Each point is reached from the start by the listed moves, each made 0, 1 or 2 times, or once backwards (-1), plus a little noise. Say if it took an odd or an even number of moves. Then give how often each move was made.

Moves:
(1): [ 0.30 -0.04 -0.10 -0.08]
(2): [ 0.09  0.33  0.04 -0.01]
Start: [-0.05  0.04  0.01  0.03]
Points:
[ 0.26  0.01 -0.09 -0.06] => odd (1, 0)
[ 0.41  0.66  0.00 -0.09] => odd (1, 2)
[ 0.73  0.63 -0.11 -0.17] => even (2, 2)

Moves:
(1): [ 0.27  0.09  0.03 -0.01  0.00  0.04  0.04  0.08]
(2): [-0.08  0.29  0.05  0.03  0.04 -0.11  0.02 -0.06]
(3): [-0.01 -0.01  0.37 -0.09 -0.01  0.06 -0.06 -0.02]
(4): [ 0.00  0.00  0.12  0.34  0.02 -0.02 -0.13  0.03]
(5): [ 0.03  0.02 -0.04 -0.05  0.32  0.01 -0.06  0.02]
(6): [-0.07  0.09 -0.14 -0.07  0.00  0.30 -0.08  0.02]
Start: [ 0.11 -0.04 -0.07 -0.13 -0.03  0.06  0.09 -0.13]
Points:
[-0.11 -0.36  0.64  0.24  0.27  0.53 -0.48 -0.06] => even (-1, -1, 2, 2, 1, 1)
[ 0.58  0.66 -0.18  0.01  0.40 -0.44  0.28 -0.07] => odd (2, 2, -1, 0, 1, -1)
[ 0.28  0.12 -0.63 -0.41 -0.34  0.34  0.29 -0.06] => odd (1, 0, -1, -1, -1, 1)
[ 0.75  0.08 -0.41 -0.38  0.29 -0.18  0.38  0.00] => even (2, 0, -1, -1, 1, -1)
[ 0.70 -0.20  0.97  0.38 -0.36  0.31 -0.17  0.09] => even (2, -1, 2, 2, -1, 0)
[-0.04 -0.54  0.27  0.65 -0.34 -0.23 -0.08 -0.11] => even (-1, -1, 0, 2, -1, -1)

Moves:
(1): [ 0.54 -0.06 -0.13  0.07  0.08 -0.05  0.05  0.03 -0.05  0.02  0.01  0.03
  0.01]
(2): [ 0.05  0.34  0.05 -0.03  0.06 -0.11  0.06 -0.11 -0.10  0.01  0.00 -0.06
  0.06]
(3): [ 0.07  0.01  0.28 -0.14 -0.15  0.03  0.01 -0.12 -0.05  0.09  0.03 -0.01
  0.01]
(4): [-0.07  0.01  0.02  0.32 -0.03  0.09 -0.14 -0.04 -0.01 -0.04  0.02  0.10
  0.06]
(5): [ 0.02 -0.02  0.13 -0.04  0.25 -0.04  0.03 -0.03 -0.11  0.00  0.00  0.05
  0.04]
(6): [ 0.02  0.12  0.01 -0.04  0.04  0.30  0.03 -0.08 -0.09 -0.04  0.09 -0.04
  0.02]
(7): [-0.10  0.05 -0.02  0.13 -0.10  0.05  0.41  0.13  0.05  0.13  0.06  0.04
  0.01]
(8): [-0.01  0.02 -0.03 -0.08 -0.01  0.07 -0.10  0.23 -0.07  0.08 -0.03 -0.03
  0.10]
(9): [ 0.07  0.09  0.15  0.04  0.04  0.06 -0.11  0.01  0.27  0.02  0.02 -0.04
 -0.11]
(10): [-0.09  0.05 -0.04 -0.10  0.07  0.03  0.04 -0.19  0.03  0.40 -0.20  0.19
 -0.03]
(11): [-0.02 -0.02 -0.12 -0.01 -0.01 -0.07 -0.05 -0.01  0.06  0.19  0.27  0.07
  0.07]
Start: [ 0.12  0.24 -0.05  0.06  0.07  0.01 -0.05 -0.12 -0.08  0.05  0.02  0.13
 -0.03]
Points:
[ 1.30  1.06  0.17  0.39  0.05  0.37 -0.13 -0.79 -0.56  0.51  0.89  0.32
  0.45] => even (2, 2, 2, 2, 0, 2, 0, 0, 0, 0, 2)
[-0.72  0.56  0.11  0.36 -0.35 -0.18 -0.09 -0.96 -0.15  0.78 -0.39  0.66
  0.06] => odd (-1, 1, 1, 2, -1, -1, 0, -1, -1, 2, 0)
[ 0.38 -0.34  0.39 -0.24 -0.06 -0.39 -0.64 -0.15 -0.07  0.10  0.67  0.19
  0.11] => odd (0, -1, 2, 0, 1, -1, -1, 0, 0, -1, 2)
[-0.21  0.83  0.80 -0.22 -0.54  0.83  0.79 -0.44  0.53  0.39  0.45 -0.12
 -0.37] => even (-1, 0, 2, -1, -1, 2, 2, -1, 2, 0, 0)

Moves:
(1): [ 0.52 -0.05 -0.04  0.04  0.12  0.03  0.02 -0.09  0.05 -0.03 -0.02  0.08
 -0.04 -0.11  0.07  0.05 -0.18 -0.09  0.05  0.03  0.05  0.02]
(2): [ 0.13  0.49 -0.03 -0.06 -0.03  0.07 -0.19  0.02  0.04  0.05  0.12 -0.08
 -0.09  0.02 -0.11  0.05 -0.03  0.12  0.02  0.14  0.11  0.11]
(3): [ 0.03 -0.08  0.64 -0.03 -0.11  0.08 -0.09  0.01 -0.17 -0.07  0.06  0.11
  0.02 -0.03 -0.01 -0.01 -0.07  0.13  0.00  0.06  0.08 -0.04]
(4): [-0.11 -0.01  0.10  0.62  0.04  0.06 -0.01  0.18 -0.03  0.22 -0.01 -0.01
 -0.16  0.11  0.13  0.00 -0.13 -0.14  0.02 -0.06 -0.20  0.26]
(5): [-0.15  0.06  0.03 -0.01  0.44  0.00  0.07 -0.22  0.02 -0.18  0.04 -0.06
  0.06 -0.11  0.03  0.03  0.00  0.08 -0.06 -0.05 -0.03  0.08]
(6): [ 0.08  0.14 -0.06 -0.04 -0.04  0.60  0.10  0.09 -0.04 -0.04  0.05 -0.07
  0.18 -0.08  0.09 -0.03 -0.01 -0.17  0.14 -0.06 -0.01 -0.24]
(7): [-0.05  0.17  0.17 -0.12 -0.25 -0.13  0.56 -0.10  0.06  0.08  0.17  0.06
  0.08  0.08 -0.03  0.13 -0.15  0.06  0.27 -0.15  0.13  0.15]
(8): [ 0.03  0.01  0.10 -0.17  0.09 -0.13  0.05  0.49  0.00  0.00  0.03 -0.02
  0.06 -0.06 -0.07 -0.11 -0.02  0.03 -0.07 -0.02 -0.01  0.04]
(9): [ 0.01 -0.05  0.18 -0.02 -0.07 -0.01  0.01  0.05  0.38  0.00 -0.06 -0.04
  0.06 -0.10  0.06  0.10  0.04  0.05  0.01  0.05 -0.15 -0.03]
(10): [ 0.06 -0.20  0.18 -0.11  0.19  0.09  0.05 -0.03 -0.01  0.63 -0.09 -0.09
  0.22 -0.01 -0.02  0.03 -0.03 -0.09  0.00  0.04  0.07  0.14]
(11): [-0.03 -0.05 -0.03  0.02 -0.02 -0.01 -0.16  0.05 -0.08  0.03  0.44 -0.01
  0.16 -0.11  0.04  0.00 -0.04  0.11  0.11  0.04  0.04  0.01]
(12): [-0.15  0.09  0.02  0.04  0.10  0.04 -0.10  0.05  0.09  0.14 -0.09  0.43
 -0.01 -0.06  0.00  0.03 -0.04 -0.04  0.16  0.01  0.03 -0.08]
(13): [-0.06  0.01 -0.01  0.14  0.00 -0.22 -0.01 -0.04  0.04  0.01 -0.14 -0.16
  0.46  0.20  0.04 -0.07 -0.21 -0.09 -0.01  0.12  0.07 -0.03]
(14): [ 0.08 -0.05  0.00 -0.08  0.13  0.03 -0.11 -0.04  0.16 -0.05  0.12  0.02
 -0.08  0.59 -0.15 -0.07 -0.04 -0.06 -0.03 -0.01 -0.08 -0.07]
(15): [-0.04  0.09  0.01 -0.16 -0.06  0.01  0.00  0.04  0.00  0.04 -0.04 -0.04
  0.04  0.10  0.43 -0.02 -0.07  0.00 -0.02  0.09  0.02  0.08]
(16): [-0.11 -0.06 -0.09 -0.10  0.13  0.02 -0.03  0.07 -0.25 -0.07 -0.12 -0.03
 -0.06  0.09  0.04  0.60 -0.10  0.01  0.21  0.15 -0.03 -0.10]
(17): [ 0.17  0.09  0.08  0.08  0.07 -0.17 -0.05  0.03 -0.20 -0.03  0.05  0.12
  0.14  0.05  0.17 -0.03  0.35  0.02  0.10 -0.06 -0.12 -0.02]
(18): [-0.06 -0.02 -0.03  0.08 -0.04  0.10  0.11  0.00  0.06  0.07 -0.08  0.13
  0.02  0.17 -0.03 -0.10 -0.10  0.63 -0.16 -0.07 -0.05 -0.25]
(19): [ 0.00  0.01  0.06  0.02  0.05 -0.11 -0.04  0.04 -0.02  0.01 -0.06 -0.26
 -0.03  0.03  0.06 -0.05 -0.09  0.02  0.37 -0.09  0.07 -0.11]
(20): [-0.07  0.02  0.01  0.04  0.04  0.13  0.26  0.00  0.05  0.08 -0.05  0.00
 -0.15  0.19 -0.13 -0.31  0.15  0.02  0.26  0.54 -0.12  0.14]
Start: [ 0.17 -0.04 -0.19 -0.06  0.17 -0.14 -0.45 -0.15 -0.17 -0.08 -0.04  0.15
 -0.16 -0.18 -0.25  0.25  0.35  0.12 -0.30 -0.26 -0.21 -0.08]
Points:
[ 0.18  0.05 -0.77 -0.23  1.49 -1.04  0.29 -0.19 -0.30 -1.03  1.01 -0.28
 -0.47  1.44 -0.46  0.63  0.24  1.28  0.87  0.69 -0.73  0.11] => even (1, 0, -1, 0, 2, -1, 1, 1, 0, -1, 2, -1, 0, 2, 0, 2, 1, 1, 1, 2)
[-0.01 -0.28  1.09 -0.72  0.56  0.86  0.34 -1.15  0.50 -0.23  0.49  0.27
  1.06 -0.43 -0.42  0.08  1.17 -0.49 -0.18 -0.71 -0.47 -0.32] => odd (-1, -1, 1, -1, 2, 2, 1, -1, 2, 1, 0, 0, 0, 1, -1, -1, 1, -1, -1, 0)
[-0.09 -0.07 -0.12  0.36  0.32 -1.08 -0.02  0.24  0.17  1.28 -0.01  0.04
  0.11  1.18  0.19  0.39  0.32 -0.68  1.50  1.07 -0.59  0.83] => even (0, 0, -1, 1, -1, -1, 1, 0, 1, 1, 1, 1, 1, 1, 1, 1, 1, -1, 1, 2)
